Each row is a point. Before rounding, the points of a table are all equally far from one centre. They may lie mostly on one side of it. Write the centre, to within rounding.

Points:
[[ 0.31 -0.48 -0.03]
 [ 0.34 -0.46 -0.09]
 [ 0.37 -0.42 -0.13]
 [ 0.09 -0.63 -0.28]
 [ 0.38 -0.34 -0.08]
 [ 0.35 -0.47 -0.15]
 [ 0.28 -0.52 -0.03]
 [ 0.39 -0.34 -0.16]]
Centre: [ 0.04 -0.30 -0.17]

Points, 13 rows:
[[-0.33  0.05 -0.22  0.24 -0.35  0.40 -0.18 -0.42]
 [-0.31  0.11  0.27  0.22 -0.28  0.21  0.02 -0.09]
 [-0.20 -0.39  0.15  0.51 -0.13  0.53 -0.15 -0.47]
 [-0.27  0.20  0.10  0.45 -0.15  0.45  0.02 -0.67]
 [-0.27 -0.39  0.00  0.24 -0.11  0.47 -0.32 -0.45]
 [-0.34 -0.26  0.14  0.44 -0.04  0.60 -0.48 -0.36]
 [-0.17 -0.11  0.21  0.38  0.21 -0.04 -0.29 -0.62]
 [-0.29 -0.14  0.06  0.69 -0.19  0.51 -0.30 -0.52]
 [-0.08 -0.29  0.14  0.15 -0.33  0.43 -0.20 -0.18]
 [-0.36 -0.09 -0.34  0.53 -0.20  0.39 -0.17 -0.44]
 [-0.24 -0.08  0.31  0.23 -0.11  0.48 -0.21 -0.64]
 [-0.38  0.05  0.28  0.45 -0.01  0.77 -0.21 -0.33]
 [-0.20 -0.15  0.00  0.49 -0.32  0.46 -0.37 -0.55]]
Centre: [-0.06  0.05  0.01  0.39  0.10  0.33 -0.18 -0.24]

Points, 20 rows:
[[ 0.19  0.49  0.19 -0.13 -0.50 -0.19  0.02  0.01 -0.01 -0.30  0.24 -0.36
   0.26 -0.57]
 [ 0.18  0.30 -0.04 -0.01 -0.39 -0.29  0.29 -0.42 -0.02 -0.58 -0.22 -0.26
   0.08 -0.62]
 [ 0.01 -0.12  0.03  0.15  0.08 -0.72 -0.23 -0.35  0.13 -0.10 -0.09 -0.57
  -0.02 -0.39]
 [ 0.29  0.03  0.00 -0.02 -0.34 -0.40 -0.10 -0.25  0.10  0.00  0.37 -0.68
  -0.16 -0.75]
 [ 0.20  0.23  0.07 -0.12 -0.40 -0.51  0.11 -0.72 -0.01 -0.30  0.27 -0.62
  -0.13 -0.63]
 [ 0.00  0.18 -0.19  0.32 -0.52 -0.05 -0.10 -0.15  0.34  0.17  0.13 -0.24
   0.20 -0.56]
 [-0.11  0.36 -0.08  0.13  0.07 -0.34  0.19 -0.45  0.22 -0.28  0.06 -0.60
   0.34 -0.36]
 [ 0.24  0.32 -0.41  0.23 -0.36 -0.39 -0.11 -0.62  0.29 -0.18  0.08 -0.51
   0.02 -0.30]
 [-0.12  0.33 -0.10  0.00  0.04  0.10 -0.23 -0.12  0.07 -0.21  0.42 -0.89
  -0.03 -0.10]
 [-0.08  0.15 -0.27  0.17 -0.63 -0.17  0.03  0.03  0.21 -0.35  0.28 -0.73
   0.04 -0.35]
 [-0.01  0.27 -0.40  0.05 -0.14 -0.61  0.18 -0.33 -0.13 -0.34 -0.04 -0.67
  -0.08 -0.60]
 [ 0.36  0.44  0.23 -0.29 -0.32 -0.06 -0.27 -0.32 -0.21  0.07  0.03 -0.23
  -0.13 -0.69]
 [ 0.15 -0.08  0.01  0.43 -0.19 -0.13  0.31 -0.08 -0.33 -0.38  0.00 -0.40
  -0.09 -0.79]
 [ 0.30  0.22 -0.24  0.03 -0.59 -0.33 -0.17 -0.38  0.21 -0.32 -0.06 -0.46
  -0.33 -0.46]
 [ 0.16  0.14 -0.39  0.11 -0.56 -0.21 -0.29 -0.60 -0.28 -0.49 -0.05 -0.70
  -0.02 -0.57]
 [-0.02  0.38  0.05  0.16 -0.07 -0.37 -0.23 -0.56 -0.49 -0.47 -0.07 -0.78
  -0.15 -0.35]
 [-0.20 -0.15 -0.48 -0.23 -0.21 -0.12 -0.40 -0.57  0.12 -0.10  0.33 -0.68
   0.11 -0.58]
 [ 0.11  0.23 -0.23  0.16 -0.35 -0.57  0.05 -0.23  0.20 -0.53 -0.06 -0.47
  -0.18 -0.38]
 [ 0.26  0.39  0.01  0.29 -0.65 -0.30 -0.02 -0.25  0.06 -0.12  0.43 -0.67
   0.11 -0.21]
 [ 0.17 -0.01  0.09 -0.15 -0.61 -0.29 -0.15 -0.39  0.00 -0.48  0.08 -0.59
   0.18 -0.75]]
Centre: [-0.04 -0.03 -0.09 -0.05 -0.25 -0.12 -0.01 -0.35 -0.29 -0.10  0.16 -0.27
  0.00 -0.17]
